Rows are points. Each copy is the shape, with its points in the same order, stretched, turned, moved and blurred by noise. Is it also mirrored, or only turned?
(in the rows, 128 means zero)

Shape (8 x 3):
[[131 135 144]
 [182 124 108]
 [ 93 158 119]
 [115 118  52]
 [111 114  91]
 [163 118 150]
 [115 111 149]
 [ 87 167 121]]
Copy 1:
[[131 143 126]
 [181  96 139]
 [ 82 127 142]
 [ 96  49 124]
 [103  87 110]
 [170 142 116]
 [121 146  95]
 [ 75 132 152]]
Copy 1 is: mirrored
Copy 2 (8 x 3):
[[140 118 150]
 [156  93  91]
 [104 157 145]
 [ 81 102  80]
 [ 93 103 113]
 [161  85 139]
 [123 103 160]
 [105 165 140]]
Copy 2 is: only turned
Copy 3, 8 rows:
[[ 98 136 146]
 [ 74  97  90]
 [145 144 147]
 [156  80 104]
 [133  93 140]
 [ 66 115 135]
 [102 127 171]
 [151 155 151]]
Copy 3 is: mirrored

Shape:
[[ 80 147 107 157]
 [ 76 122  98 134]
 [118 103 137 108]
 [ 92 128 136 141]
 [106 109 168 123]
 [127 131  87 132]
 [165 168  97 100]
 [169  93 123 158]
 [ 93 156 149 139]
 [195 126 116  71]]
Copy 1:
[[123 121  83 158]
 [ 94 131  78 140]
 [ 93 134 127  92]
 [116 111 109 130]
 [106 101 136  92]
 [113 169 106 140]
 [157 191 113 101]
 [102 166 181 142]
 [145 105 104 120]
 [127 201 152  62]]
Copy 1 is: mirrored
Copy 2, 10 rows:
[[ 80 160 150 129]
 [ 76 142 141 105]
 [116  94 116 116]
 [ 91 128 131 140]
 [104  92 113 148]
 [130 142 147  97]
 [170 156 102  95]
 [162  96 167 126]
 [ 96 142 115 153]
 [198 100  90  91]]
Copy 2 is: mirrored
Copy 3 (10 x 4):
[[ 84 153 133 131]
 [ 88 126 101 127]
 [135 102 126 116]
 [ 93 123 144 126]
 [125  96 163 115]
 [132 151 111 139]
 [183 176 124  99]
 [161 116 159 169]
 [102 134 151 105]
 [216 125 117 106]]
Copy 3 is: only turned
Copy 4, 10 rows:
[[ 67 130 112 142]
 [ 72 111 123 116]
 [126 105 155 123]
 [ 98 122 134 150]
 [119 107 165 161]
 [120 140 103 100]
 [155 185 132  79]
 [189 106 108 136]
 [ 92 145 151 162]
 [202 152 155  71]]
Copy 4 is: only turned

Shape (11 x 8):
[[120 143 183 138 108  70 100 114]
 [112 128 120 105 165  86 109 151]
 [170 169 140  92  94 107 104  92]
 [156  81 118  92 102  69 158 163]
 [165 164 122  82 190 120 128 119]
 [138 117 115  72 129 134 154 162]
 [110 144 121 164 100 114 131  99]
 [110 108 174 111 124 156 117 134]
 [105 101 172 139 133 159  96  89]
 [128 135  87 117 135 153  76 152]
 [139 157 152 159 177 140 111 120]]
Copy 1:
[[143 182 169 124 114  84 116 104]
 [133 128 107 125 144  59  98 142]
 [146 172 130  56 103 130 106 118]
 [150  75 125 104  63  76 144 140]
 [144 127 100  67 180  98 120 137]
 [124  92 103  99 107 107 135 183]
 [120 160 121 142 113 137 128  95]
 [100 142 170 128 134 132 119 159]
 [ 91 147 187 128 159 149  95 118]
 [134 124  95 135 136 127  66 164]
 [149 151 131 131 196 132 115 123]]
Copy 1 is: only turned
Copy 2 (11 x 8):
[[125 116 147 158 170  83  96 124]
 [111 126  83 125 157 131 113 168]
 [156 125 142  81 144  98  72 113]
 [175  70 119 126 111 135 135 184]
 [150 152  90  66 189 154  98 148]
 [140 108 121  91 120 177 127 155]
 [135 161 121 147 119  94 126  99]
 [114 100 133 139 153 164 113  93]
 [115 109 104 148 164 136 112  59]
 [108 146  70 121 107 155  77 125]
 [139 177  98 146 188 149  98 108]]
Copy 2 is: only turned
Copy 3, 11 rows:
[[113 130 172  89 109  58 150 152]
 [101  84  98  89 156  96 129 131]
 [174 177 129  83 119  78 124 145]
 [157  68  89 123  76 103 129 153]
 [167 124  94  91 207  98 140 139]
 [143 101  94 102 127 153 130 138]
 [117 156 142 131 114  96 172 109]
 [110 122 178 109 132 152 128 134]
 [123 132 202 122 139 124 121 103]
 [ 93 145  94 123 153 139  85 111]
 [115 145 160 132 199 100 144 149]]
Copy 3 is: only turned
Copy 4, 11 rows:
[[116 160 178 123 111  74 115  85]
 [116 132 144 121 133 113  71 142]
 [197 166 144 111  89  96 122  95]
 [153  73 144 102  96  72 139 172]
 [177 137 115 108 176 123  84 130]
 [152 118 131  72 113 136 135 170]
 [115 174 108 144  98  99 150  93]
 [113 133 170  87 114 160 135 103]
 [100 138 144 120 108 163 127  57]
 [148 152 137 149  81 168  85 149]
 [128 159 147 157 163 142 111 105]]
Copy 4 is: only turned

Shape (15 x 9):
[[133 156 101 140 119 141 123 111 137]
 [ 90  94 123 126 157 131 130  75  75]
 [167 144 154 169 133 156 110 185 125]
 [ 96 172 107 145 138 160  73 124 153]
 [164 126 164 125 154 101 176 176 104]
 [111 158  81 178  93 146  83 122 136]
 [133 157 141 125  96 141 119 118 147]
 [136 180  94 164 137 176 128 112 146]
 [102 166 119 148 108 128 142 116 122]
 [124 122 121 156 109 147 119  81 136]
 [173  90 161 132 154  98 157 174 122]
 [109  88  82  85 145 124 152  99  77]
 [167 131 125 115 173  71 151 116  99]
 [147 109 116  94 157 132 124 112  87]
 [162 182 146 177 102 169  79 161 112]]
Copy 1 (15 x 9):
[[132 139 106 128 128 161 116 115 112]
 [ 96  80 101 128 140  96 151  80 118]
 [102 154 154 157 163 167 126 178  71]
 [105 140 117  91 132 180  74 108  96]
 [111 169 141 152 167  98 194 179 100]
 [ 98 136 109 143  89 189  75 112 104]
 [128 145 119 130 157 169 112 129 152]
 [134 144 102 125 136 193 125 103  76]
 [ 96 150 100 135 128 159 138 107 127]
 [127 116 127 149 127 164 115  85 132]
 [125 155 166 156 147  87 181 176 103]
 [136  80  77 114 116  82 170 122 129]
 [135 171 108 151 149  60 163 130  97]
 [132 102  98 130 162  97 145 139 109]
 [ 85 150 117 171 171 205  75 165  77]]
Copy 1 is: mirrored
Copy 2, 15 rows:
[[148 135  96 129 111 136 147 121 125]
 [ 87  80 112 144 136 125 132  84  67]
 [168 141 162 141 137 151 143 179 106]
 [178 125  84 110 143 171 103 132 125]
 [ 90 144 189 125 154  81 169 158 112]
 [167 121  80 121  77 174 124 156 121]
 [159 152 137 101 111 132 120 110 124]
 [163 148  78 150 119 158 162 120 130]
 [114 154 107 117 112 140 130 121 124]
 [149 111 115 148  99 148 120  93 128]
 [112 111 193 137 147  87 169 151 133]
 [ 90  78 113 105 124  95 181  83  76]
 [ 91 120 128 147 146  42 152 129 114]
 [130 102 129 117 142  88 163 110  68]
 [195 168 137 136 113 153 115 180  82]]
Copy 2 is: only turned

Shape:
[[108 102 117 154  92  96 116 103 136 117  93 152]
 [147 105 100 133 133 106  90 132 110 145 114 130]
 [134 147 116 166 124 146 151 115 149 122 127 117]
 [141 112 120 136 109 146 141 143 150 125 137 164]
 [125 102 101 139 119 128 157 108 130 127  87 128]
 [126  80 145 145 151 107 104 104 154 125 115 132]
 [123 130  89 112 135 154 135 105 146 126 183  83]
 [ 83 168  80 153 156 168 140 135 145 122 156 126]
 [ 55  35 155 106  76  84 112 136 134 134  97  91]
 [137 108 103 147 174 174 155 148 149 157 149  93]
 [117 146  73 105 156 173 122 152 205 144 154  58]
 [153 125 118 170 142 119 127 154 137 104 135  95]
 [141 140  77 185 127 146 130 119 157 165 161 122]
 [145 148 132 170 115 167 109 109 118 139 112 136]
 [127 157 107  78 178 119 144 152 179 200 180  57]]
Copy 1:
[[127 119  95 138  96 158 108 113  97 138  97 172]
 [131 124 113 115 128 143  70 156 124 167 117 141]
 [152 129 110 150 106 160 150 134 119 142 130 101]
 [151 132 121 126 113 170 131 160 120 119 153 147]
 [160 105  87 108 111 148 129 125  93 132 110 132]
 [133  98 102 151 153 158 111 123 135 139 100 163]
 [143 142 115 115 139 152 133 103 151 156 178  89]
 [133 193 108 128 133 166 179 143 119 160 136  88]
 [ 40  62  70  90 115 161 101  94 108 106 116 184]
 [143 111 101 115 157 164 152 172 142 156 153  74]
 [126 159 113  81 146 188 141 134 192 132 156  44]
 [120 124  97 164 125 154  98 161 126 126 137  93]
 [153 144  95 149 109 178 140 155 151 190 147  94]
 [150 120 154 151 105 175 133 132 102 166 115 113]
 [116 131 118  78 147 103 159 180 232 164 161  66]]
Copy 1 is: only turned
Copy 2:
[[149 131  89 137 115 149 125  95 149 115  95 149]
 [120 132 101 145 131 115  97 133  98 132 128 144]
 [133 153 123 126 128 165 145 128 165 144 139  98]
 [148 130 105 121 131 162 119 165 153 122 132 138]
 [137 126  83 123 152 140 134 133 141 123  92 128]
 [129  94 120 111 151 132  75  89 134 125 130 137]
 [119 133 106  70 126 130 120 146 155 156 171  88]
 [ 77 191 123 108 144 153 133 148 204 118 150  85]
 [139  36  94 119  85  92  93 110 160  82  51 118]
 [113 124 114 117 179 139 101 179 156 149 146  76]
 [119 162 125  76 122 130  80 174 178 148 136  23]
 [147 143 111 141 139 139 116 127 133  99 164  87]
 [115 179 104 145 136 166 109 133 172 188 165 100]
 [119 147 123 140 111 180 142 123 113 129 135 123]
 [107 135 183 105 147  51  99 193 169 185 155  41]]
Copy 2 is: only turned
Copy 3 (15 x 12):
[[142 111 148  92  82  81 109 119 140  92 118 149]
 [188 117 123 114 136 103 101 139 122 112 119 133]
 [137 142 101 124 119 119 152 106 139  88 127  98]
 [144 140 130 136 107 138 134 108 170 106 110 145]
 [136 111 119  80 120 115 145 131 136  90 102 131]
 [123 102 165 109 146 105 112 139 140  85 150 148]
 [143  87  78 159 154 142 173  90 140 154 147 102]
 [111 136  64 181 139 124 160  94 115 109 107 116]
 [ 89  55 154  93  88  83  99 193 162 160 139 155]
 [126 128  70 150 175 161 163 143 139  89 129 112]
 [124 116  36 166 201 115 152 106 178 157 135  91]
 [161 122 122 156 131 106 143 140 138  84 124  91]
 [175 146  55 150 124 125 155  96 132  88 151 125]
 [157 148 115 115  97 131  90 104 122  82 122  92]
 [136 154  56 152 229 115 186 148 129 195 185 113]]
Copy 3 is: mirrored

Shape:
[[107 127 101 136 133 127 127  97  90 144  86 125]
 [129 185 139 115 174 143 148 130 154 152 116 197]
 [ 90 134 146 155 146 120 140 125 156 157 143 140]
 [ 90 177  77 131 139 128 153 117 137  98 163 110]
 [103 133 123 109 141 103 139  68 141 158 154 110]
 [120 140 129  76 112 116 128 188 111 134  81 116]
 [114 113 158 100 138 128 115 172  76  97 110 153]
 [119 160 136  92 145 120 134 122 168 108 121 201]
 [149  90 130 103 122 110 176 164  72 103  71 159]
 [ 99 160 118 166  83  88 116  93 130 146 157 136]
 [105 119 126 140 103 168  90  91 126 143 161 133]
 [116 130 154  89 111 147 165 154  41 129  91 129]
 [101 130 124 149 136 108 121  96  95 135 142 112]
 [116 130 161 102 135 147 132 156  79  84  48 110]
 [ 64 172 115 119 143  98 103  90 127 152 155 139]
 [163 166 108 120 183 131 119 144 145 129 140 180]
 [134 167 139 149 108  98 116  85 128 126 170 107]]
Copy 1, 17 rows:
[[149 127  84 143 110  97 123 131  77 132  93 144]
 [123 183  95 120 197 144 134 169  76 159 132 144]
 [121 122 131 136 152 154 126 148  72 125 124 123]
 [ 77 120  69 121 153 119 128 111 134 101 138 112]
 [136 129 116 127 163 145 127  70  80 113 141 154]
 [171 179 135 129  81 159 137 137 149 147  97 114]
 [154 159 152 133 117  97 111 151 145 186  97 121]
 [128 186 121 101 212 128 107 138 109 149  99 153]
 [210 135 120 107 115  81 158 168 125 172  56 103]
 [123 141 131 134 140  96  89 121  71  63 145 128]
 [ 94 127 132 121 115 108 109 127  89 116 144 190]
 [165 167 138 159  84  76 184 146 128 166 108 117]
 [134 119 112 150 131  98 108 114  89 123 135 126]
 [163 153 109 189  95 108 133 164 160 173  69 141]
 [ 94 158 117 140 162 130  88  83  71 112 144 133]
 [129 162  82  78 186 144 104 158 112 170 150 143]
 [136 138 120 149 161 105  93 104 114  82 182 151]]
Copy 1 is: mirrored
Copy 2 (17 x 12):
[[127 107 136 154 175 140 150 148  97 129 111  92]
 [119 157  96 109 152 164 130 128 121 128  72 211]
 [126 154 109 109 148 106 120 116  98 116 118 148]
 [123 146  68 139 164 181 121 132 121  65 117 120]
 [ 84 145 103 131 167 137 108 103 122 140 132 104]
 [121 135 190  96 136 121 168 170 150  89  56 112]
 [120  86 168 108 142 131 149 175 139  79  93 152]
 [ 95 144  86 127 163 145 131 114 151 101  70 198]
 [151  92 156 147 141 124 193 194 165 125 107 128]
 [ 98 129  70 137 122 105 129 104  75 113 112 117]
 [101 110 133 155 144 138 125  76  74 102 146 126]
 [104 115 188 119 150 120 186 213 103 103 107 121]
 [112 108 108 135 150 137 121 132  93 118 134 104]
 [126 104 205 152 170 131 145 201 127  77  87 117]
 [ 81 134  86  80 169 137 102 108  88 102  93 129]
 [145 123  73 108 124 191 116 103 152 128  81 180]
 [ 82 129  83 146 113 142  91 114  89 116 125 114]]
Copy 2 is: mirrored

Shape (18 x 12):
[[ 79 108 128 164 163  74 156 107  97 170 130 177]
 [159 151 109 114 132 144 134 128 124 121 122 109]
 [101 128  96 122 159 163 107  86 144 178 138 100]
 [145  86 122 155  98 108  92 172 136  85 141 186]
 [ 75  93 116 121 181 134 127 138 130 131 146  91]
 [132  96 117 122 143 104 158 107 134 137 154 141]
 [101 118 124 102 102 135 126 165 147 137 115 128]
 [ 81  97 169 157 175 159 166  83 157  95  89 166]
 [146 146  80 137 125 145 130 174 108  90 129 136]
 [146 133 161 171  98 112 103 107 160  81 114 121]
 [114 124 165 141 175 158 142 128  82 165  87  93]
 [ 99 134  87 145 173 128 119 106 168 129 101 179]
 [153 173  89  98 104  74 158 105 147 170  69 121]
 [ 77  93 168 101 147 148  93 124 109 102 146 168]
 [ 90 162 112 170 111 108 169 173 162 134 130 179]
 [104 176 123  88 154 138 121 104 136 124 122 112]
 [165 119 133 158 137  79  97 124 124 171 122 112]
 [ 80 107  78 153  93  78 103 109 114 130 108 128]]
Copy 1, 18 rows:
[[108 105  90 132 112  94 129 107  61 115 164 132]
 [119 123 134 131 136 149 125 148 143  95 103 123]
 [ 87 126  80  97 136 126  92 148 124 111 120  72]
 [140 110  94 109 107 106 126 127 165 126 124 208]
 [115  88 118  84 100 107 106 136 127 109 157  96]
 [ 98 105 124 136 124 118 128 103 135 102 145 140]
 [ 97 105 114  91 124 119 152 170 134 146 139 133]
 [168  95  64 106 143 116 138 100 117 155 171  74]
 [147 120 117 105  90 159 144 157 143  84 111 157]
 [160 113 118 158 132  94 116 150 162 137 117 137]
 [148  89 122  97 139 156  86 157  81 140 151  85]
 [129 111  59  94 135  98 150 125 108  97 123 108]
 [ 75 106 128 161 149 119 182 163  93 118  69 114]
 [132 157 122  80 119  94 117 105 137 142 156 134]
 [110 121  64 124 121 118 190 164 106 111 171 154]
 [117 152 138 123 136 114 141 150 121 104 118  95]
 [108  88 115 139 143 111  90 159 100  99 111 151]
 [106 109  98 133  67  98 126 145 112 141  96 136]]
Copy 1 is: mirrored
Copy 2:
[[127 154 125 160 128  96  97 153  98 217 105  89]
 [117 126  97 117 136 137 123 127 130 105 140 133]
 [125 136 147 115 104 162 120 183 191 165 166 123]
 [ 92  72 116 147 171 130 114 169  58  98  86 116]
 [115 126 141 123 131 140  75 151 174 149  92  36]
 [ 92 135 147 102 131 127  97 141 118 144 116 127]
 [149  85 116 134 180 119 118 152 152 127 100 137]
 [142 146 167 149 108 206 167 131 142 149  76  82]
 [107 116  71 129 186 137 118 157 102  98  98  95]
 [114  84 121 132  89 108 155 139  96 102 127 126]
 [205 139  96 161  84 159  82 109 157 153 125  83]
 [ 93 151 141 179 137 161 163 185 131 145 115 103]
 [116 138  70 158 122  61 147 135 139 136 143 217]
 [111  82 150 128 164 172 106 109 129 160 109  81]
 [162 142 139 155 215  76 164 185  97 158  97  96]
 [109 133 125 126 144 125 138 112 168 143 158 110]
 [129 126 110 163  67  84  76 147  98 133 159 134]
 [ 80  73  65 131 120  77 124 199 130 180  75 133]]
Copy 2 is: mirrored
Copy 3 (18 x 12):
[[103 156 135 205  99 124 142 149 163  39 138 125]
 [137 123 104 108 155 106 127 132 130 141 108 128]
 [159 136 118 131 124 112 143 161 195 117 161 165]
 [ 83 163  96 109  86 159 129 112 153 102  54 107]
 [149 155 154 145 131 125 157 165 214 114 127 122]
 [125 143 111 153 113 113 174 141 153  87  97 116]
 [128 123 114 152 136 141 127 109 170 137  74 140]
 [161 147 177 121 131 163 171  86 138  51 122 164]
 [117 150  81 107 144 140 109 151 137 142  86  94]
 [122 168 138  79 124 100 120  72 124 116  85 172]
 [143  99 165 141 140 108 110 127 148 120 162 127]
 [143 149 109 123 132 150 119 150 178  44 111 174]
 [137  93  77 168 166  77  93 109 121  93  80 156]
 [ 91 145 140 128 136 169 176 109 201 104 138 124]
 [117 172 135 172 119 160 110 144 123  81  57 177]
 [128 133 125 112 192 109 143 136 172 122 143 165]
 [103 115 123 132  93  63  99 133 156  97 106 145]
 [124 190  94 169 109 107 110 103 194  82 116 116]]
Copy 3 is: only turned
